Each wall is flat, endless, passes through zero and stands at right angles to its row. A trip goes straight from one point to another. Which walls does it cross, in order?

Walls:
(1): [-30 -73 -20]
(2): [ 66   7 -48]
(3): [-74  11  31]
(4): [-62  -1 -50]
Trips:
[-14  48 -18] to [-26   2  15] => 2, 1
[-26 -26  22] to [-41 -83 -28] => none
[  4 -47  62] to [ 47 -29  -4] => 3, 2

Walls:
(1): [-14  -1 -40  17   8 -15  31 -24   2 -56  18]
(2): [ 27   1  34  14   1   8 -10 -12   9  35 -35]
(3): [ 38  59 -34  24   0 -40  63  34  13  95  13]
Trips:
[ -4 -29 -28 -15  69  23 -14   0 -53  25   6] to [-44   0 -21 -17  -6 -81 -33  16 -46   8 -58] => none
[ 33 -25  38 -40   4 -33  16 -47 -14 -42  24] to [-64 -58  30 -32   0  -5  -8 -28 -19  21  31] => 1
[ -9   3 -29 -64  36  26  51   2   8 -28  46] to [ 11  23  35  32   4 -22 -11 -69   2   4  -3] => 2
[ 43  -2  20 -62 -30 -31 -24  30 -10  34 -36] to [-49 -45  36  53  50 -13 -43 -15   3   6   2] => 3

Walls:
(1): [ 16 -28   4   7  16  -8 -21 -27 -24  12 -12 -23 -55  12 -34   4   8  -2
 -13 -15   4  17  -5  20]
(2): [-10   0  31 -22 -13 -26  -1  -7  36 -14  -3  14  13   3  -6  -9 -31  14
 -51  19  30  30   9   8]
(3): [ 17  21 -27  12   6 -12 -19 -29 -30 -23   7   7   2  35  37 -18 -16  23
   8  -1  -1  21 -38  15]
(4): [ -5  -9  -5 -39  17   3 -19 -17 -17 -26   3   6 -29 -16  -4   4  10  15
   0 -51 -47 -15  19  21]
(5): [ 27  19  20  -2 -10  32  31  22   4  -8  -9 -31 -31 -24   1 -12 -14  18
 -24 -12 -13   5   9  38]
(6): [  1 -19 -30  14  20  23 -10   8  15   4  40 -16 -27 -17  66  22  -5  -1
   4  -4   4  31  11 -25]
Trips:
[  2  22  -1  40  20 -15  -6  16 -10  15   7  31 -38  -5  -3  31   8  19
  43  31  -5 -25 -35 -11] to [-38   6   0 -24  19 -24  12   3  -3   8 -22  18 -10   0 -31   8 -14   4
 -12 -43   4 -51 -16   5] => 6, 4, 3, 2
[ -7 -11 -14  32   6   2 -13  -7   3 -11  20  11  32   6  13   3 -29 -18
  30   0   4  -4   1  -5] to [-27  23  13  26  40  -5  -1  27   7  10 -32  -4  14  10 -18 -13  -6  18
 -33  10  10 -25   1   9] => 6, 2, 3, 5
[-21  -1   6 -16 -33  22   0  25 -19  12 -19   2   3  26 -53 -19  14  22
 -31 -43 -33  -6 -29  33] to [ -7 -17  26 -35  33  -5  21  21  -2  14  33   1  20 -18   9  34  31   1
 -51   0  -1 -20 -26  11] => 2, 1, 6
[ 29  29   3 -25 -26 -20  16  46  -2  14   4  11  22  29   6   3 -32  -6
   1  13  34 -46   7  13] to [-17  24 -26  -1   7 -46  10 -11  -8 -21 -30  38  18  -8  10  -3 -25  55
 -59   2  12  46  95  25] => 3, 4
[ 20   3  -3 -32 -16  35  16  15  47  17   3  21  24 -15 -19 -15 -31  15
  46 -13  23   2 -27 -16] to [ -1   0 -22   4   5  31 -15   8  -3   2  13  16   5  -6  29  32  13  18
  -9   3  33 -19  12  12] => 6, 2, 5, 3

Walls:
(1): [ 67  23 -29 -12   4  35  -3 -28 -14  22  14 -22  16 -23  -6  -4  -3 -45
  23  59  32  -1   2  30  -2   4  13 -23 -11 -53 -37 -67   5 -19   2  -9
   1  -8  43   4  -6  -2   9  14 -12 -45 -14  32]
(2): [ 64 -29  -1  39 -17 -39  36 -20  -6 -66 -11  -5 -24 -28  -6  -8  10  22
   3  18 -50 -17  22  59  26  10 -30  55  42  -6  23  -5   9   7   6   0
  -4 -41  -2  20   4   5   6  10   2  27 -12 -51]
(3): [-27 -15  18  23 -11 -34 -28 -24  79 -17  25  26  -7  12 -10  -3  60 -36
  25  28  -2  27  28 -23  43  27   4 -47   4  20  32 -21  58 -29  30  -2
  26 -12  69 -22  -4  63  -3   1 -15 -23 -69  16]
(4): [ 20  33  -9  13  -6 -26 -20 -27 -32 -39  -3 -30  -7  -9 -12 -17   5  -5
  32 -48 -18  20  22  51 -11  -7  13 -38  -9 -24  -4  34   5 -12 -13 -17
  12  31 -30  20   8 -46 -66 -25  21 -52  28  44]
(5): [-76 -36 -23  -5  20 -11  -2  31  -2 -34 -69  62 -11  36 -63 -59 -19  14
  -6 -13 -40 -21  14 -15  15 -21  28 -28  18  27 -30  19  19  38  41  12
  26 -22  -8  -8   7   7   4 -39  29   5 -22 -11]
Trips:
[-24  10 -42   7 -19 -49 -39  -6  17   3 -83 -26 -63   2 -17  -8 -12  -8
  12  17  10  19   4 -35  27  12 -66 -48  -3  11 -17  -5  -6   5  27   0
  26 -46   4  23  16   1  -1  44 -15   8  41 -14] to [ -6  -7 -16 -25 -28   3  -1 -56  -4  22  23  19 -17  20  21 -18  32  28
  -9  33  42  17  11 -45  40   2  -7  -2   0  11   6  13   8   9 -41  85
   7 -60 -15  -9 -18   5 -14 -29   9  31  15 -47] => none
[-22   8  47  40  37  12 -13   8  24  35  15 -12  -5 -42  -3  -7  25  -5
 -12 -17   7 -13  16  21  18  -6  51  37  52  32  45  15  26 -19  20 -15
  41  75   3  16 -15  26   6   7 -42   7   2  22] to [ 18 -46  -7 -21 -18  12   2 -59  65 -19  92 -26   1  23  -5  21 -23  -4
  -5  16 -20   3 -48 -27   1  31  14 -26   3 -20  42  -3  -4  64  -7 -29
 -41  15 -12 -19 -68 -29  60   6  22 -27  -9   9] => 1
[ 17   3   1  36   2 -15 -54  33 -22 -32  28  38 -95   2  42  -6  -9  -8
 -34 -38 -13 -13  33 -32  -6   3  12 -31  -3  -6 -27 -18 -23 -14  26 -16
  55 -34   9  -9  27  36  19  -8   9 -13  38  20] to [-15   3   5   4   8 -10 -18  -2  45  32   9  -3  -3 -30   3  38 -46 -19
  13 -15  19 -29 -18   9   6 -31 -25 -27 -27  13  32  25  23 -23 -70  -2
  43 -68  17  18  -9  21  27  -2  28   5 -33  -7] => 4, 5
[ 29 -41 -21 -21 -34 -80   9 -29  15  15   5   7 -18  -4  15 -26  37   7
 -37 -14 -50 -19  32  22  53  47  10 -35 -28 -39 -48  45  18 -23   8  -9
  13   0  -7 -46 -33 -51 -28 -18   2  -9   0  48] to [-44 -19  72   3 -22  -2 -70  -9  -4  -3 -22   4  -7  47 -43  47 -26   5
 -32  30 -54 -15  -4   3  66  -2 -26 -10 -25  31  -4   1  26  54  43  15
  27  37 -15  43 -25  37  14  31 -39   4 -24 -30] => 1, 4
[-57  32 -70  29  52 -23 -16 -30  12  -3 -36  53 -52 -25 -34   6  26 -19
  35 -31  36   3 -18  19   7 -28 -39  -1 -53   5 -34  48  70  20 -19   5
  48  52 -18  19  23  14   8 -10   7   3  -4  20] to [-27 -38  27  -8  45  27 -34  -8  51  -7 -30  19  57 -10 -35 -50  -4  -3
 -13   3  24 -12  -1 -32  58 -60 -14  12   9   1  41 -32  -8 -42 -16 -10
   7  20 -24 -16 -23  26 -33  25  -2  78 -51  40] => 4
[  0 -12   1 -13 -54 -15 -21  19   8  13 -39 -33 -15  37 -32 -11  37  -9
 -16  44  45  -2   3  -8 -18   4  15  -5  64 -28 -10 -27  46 -32 -20  57
   3   3  -8 -24   5   0  -2  32  -5 -23  11 -38] to [-23  29 -24  32  22  41  -1 -34  -2  22 -14   1  40  -6 -23  49  -9   2
  19  24  -6  29  24  14  34   3  -1 -34  -6  -5 -15  -8  27 -24  41  -9
 -48 -15   1 -38  24 -16  20 -15  46 -33 -45   8] => 2, 4
[ 51 -44  19  29   6  40   6  51  -5 -20  23 -25  36  -7  37  27 -14 -20
  -9 -33  39 -30 -19   7 -14  -8 -28 -24 -16  25  29  58  12  59  15  10
 -85  -6 -13 -37  31 -55  -4  19 -26   6  56  48] to [ 39   7   8  -5  -5 -21 -32 -63  11  16  44 -30  24  28  -5 -15 -10   7
 -16  -9 -29 -33 -10 -17   7 -28 -53  31  12 -17  19   1 -32 -17  34  41
  32  15 -11 -27   2   1  13  11 -58  23  17  33] => 2, 4, 1
[-33 -18   4  -5   6 -26   0 -26   7  22 -22 -18 -17  25  12   9  55  42
  31  -4 -78 -33 -13  17  27  -3 -16 -10   7 -18 -25  -4 -45  -9 -29 -25
   3 -20 -34  -7 -31 -11 -25  13 -19 -20 -40  53] to [ 45  14  -5 -17 -14 -28  -5  35 -36  11  73   6   8 -40  11  -3  18 -29
  26  -3  32 -36  18   5  19 -10  39 -26 -27 -22  -7  29  15  48  26  31
 -29 -72   2   5  19   8  42   6  11  36  23   1] => 1, 5, 3, 4

Walls:
(1): [ 18 -37   7  71  47  62  15  -3  15 -34  -4  30  11 -20  20 -15  -6 -28
   9  11 -15 -32  17 -25 -42  -4  20  16   3 -64 -29 -52  16  35  42  17
 -23  26  10  50  26   4 -26 -22  -5   6  10  15]
(2): [-32 -22 -39  72 -67 -21  10   8  14  34 -59 -23 -19  32  -9   0 -12  25
  -2   1 -15   8 -15 -20  21  22  46  40  28 -29  -4   4  52  28 -14  22
   8  22  32 -35   0   3  14 -20 -20 -26  50  12]
(3): [-42  22 -33  -5 -18   8 -23 -16 -22  13 -33  49  22  25  -7  17 -22  10
  15 -29   0 -13 -62 -31 -22 -41   9   1 -12  -2  -1  68  37  23  42   8
  -8   5  -3 -21  14  27 -23 -15 -27 -27 -22 -13]
(4): [ -8  19  36 -28  -8  -4 -23 -37  49  -4   1   6  36   5   1  -1  27 -37
  35   8 -17 -43   7  17  44   5   8   2  43 -26  35 -21 -24  46  15 -32
   2  17  20   5  32   9  25  11  19  -7  -7  21]
(5): [ -4  19 -78 -50 -22  -5 -36 -12  -8 -36 -59  64 -38  47 -50 -51 -38  37
 -30  50  37  84  29  46  45  -6 -64   9  27  28 -18 -21 -40  36  -5 -66
  14  42 -44  18 -30 -42  49 -30  25 -10  48 -72]
(6): [-21 -19  -6 -34 -28  10 -54 -24  40  13  16  22  -3 -10 -34  29  -6   6
  38  60   9 -24   6  -2  15  13  32  -3 -35 -32  23   7  39  19  26  49
   8 -12  29  -1 -29  54   2  19  44 -22   7  24]
(7): [ 17 -28 -48  -8  56  16 -28  17   1   1 -23   2 -19   9  20 -14   7  22
  32   5  22  30  39  31   1  28 -30  54  29  32 -13  25 -17   0   4   1
  -4  28  23  11  26  13  -6  46  -1  11  26  28]
(8): [ 30  60   6 -27  -9  22  33  18 -33  23 -19  75   6   5   2  19  62 -21
  -5 -21  24  -2  22  76   7  22 -20 -49  -7   2 -48  17   7 -39  -3   0
  -5  11 -22 -26 -55 -41   9 -41  45 -13 -14  30]
(9): [-56  33   6  -3 -39   7  -5   3 -38  35 -33  12 -17 -74 -35  18  18   3
 -43   0  50  29 -62  54  24  55  39   0 -13  33  37  30 -28  26 -60 -33
  48  31  58 -28   4  -8  -6  49  -1  11  -6 -36]
(10): [ 24 -53   5  52  15   1 -16 -34  -3 -42 -10  10 -34 -10 -41 -10   2  38
   0 -33   2 -21  -7   6  67 -28 -41 -21   1 -50  34 -27 -10  -6 -11 -31
  17  48  73 -12 -10  25 -15  -4 -60  41  24   1]
(11): [-18 -26 -26  23 -37 -19  36 -51 -57  28  13  -3 -25  -5 -17  25 -11   6
 -43 -21 -46 -80   5  25 -28 -15  41 -36  17 -17 -16 -18  15 -35 -56  20
 -63  -9 -37   0  15   8  16  47 -25  52  64 -29]
Trips:
[ 30  50   0  34  40  20  26  -6  35  -7 -29  19   6 -45  48  35 -53  -9
  21  -1  24  35  28 -33 -21  67  38   6 -21  10  24  13  44  24 -21  -4
  42 -50   9   2 -41  21 -37  -7  35  53  32   5] to [-35   4  15  29  -8  -5   9  46 -19 -35  17 -48  27 -49  10  55 -16 -13
  -9  11  -1  -8 -17 -56 -28  28 -37 -19  13  28 -17   8 -16 -32  51  41
 -35  42  21  26   3 -14  16 -14  27 -27   3  18] => 8, 7, 2, 9, 6
[  7  32   5   9 -44 -18 -48  -9  33  25 -33 -19  14 -12  17  11   2  29
   4 -31 -23 -74  -4 -18  -5   3 -24  69   4 -17   0 -15 -25 -10  43 -26
 -46  41 -30 -17  47   4 -64  21 -14  -4   5 -35] to [-83  17   5  69 -22 -23 -70 -25  42  -6  10 -14 -22 -22  17 -37  29   5
  81  -4 -35 -53 -34  38  43 -18  65 -27  12   6 -33  22  -1 -22 -64 -18
 -43  54   9 -28  10  -2 -12   3  26 -10  21 -18] => 9, 6, 7, 1
[-29  67 -33  -9  27 -43  -5  19   5   8 -40 -34 -10  -1 -27  29  63 -19
  14  -8  18  40 -45  49  12  -9 -39  23 -48   6  29 -11  31  24   4 -30
   2 -59 -26  23   7 -31  17  41 -10  28 -19  -4] to [-19  38 -31   1 -16 -74 -57  85  70 -46  14  -4  18  10 -43 -38  21  12
  26 -10  -4   7  36  10  23  -9  30   2  14  44 -15  26   0  17 -26  10
 -10  31  50  -7 -75  16  16 -46  -3  11 -10 -16] => 2, 6, 3, 10
[-49  -7 -95 -40  25  21  -2  22 -12  16   0  -6 -33  -3 -26   7  28  16
   0  -8   8 -31  18   8 -16 -12 -32 -11 -12 -31 -47  -5   3 -12  -8 -12
  31 -63  42   1  -6 -16 -29 -11  29  -7 -42  10] to [-21   9   9 -16  45 -12  -2   7  58  -8 -34  -7  11  -5 -53  24   0  23
  -3   5  15 -16  25  27  21 -23  25   7 -16 -56  17  35 -12 -24 -13  63
 -25 -49  19 -18 -12  22 -20   1  18  32  16 -69] => 11, 10, 5, 7, 8
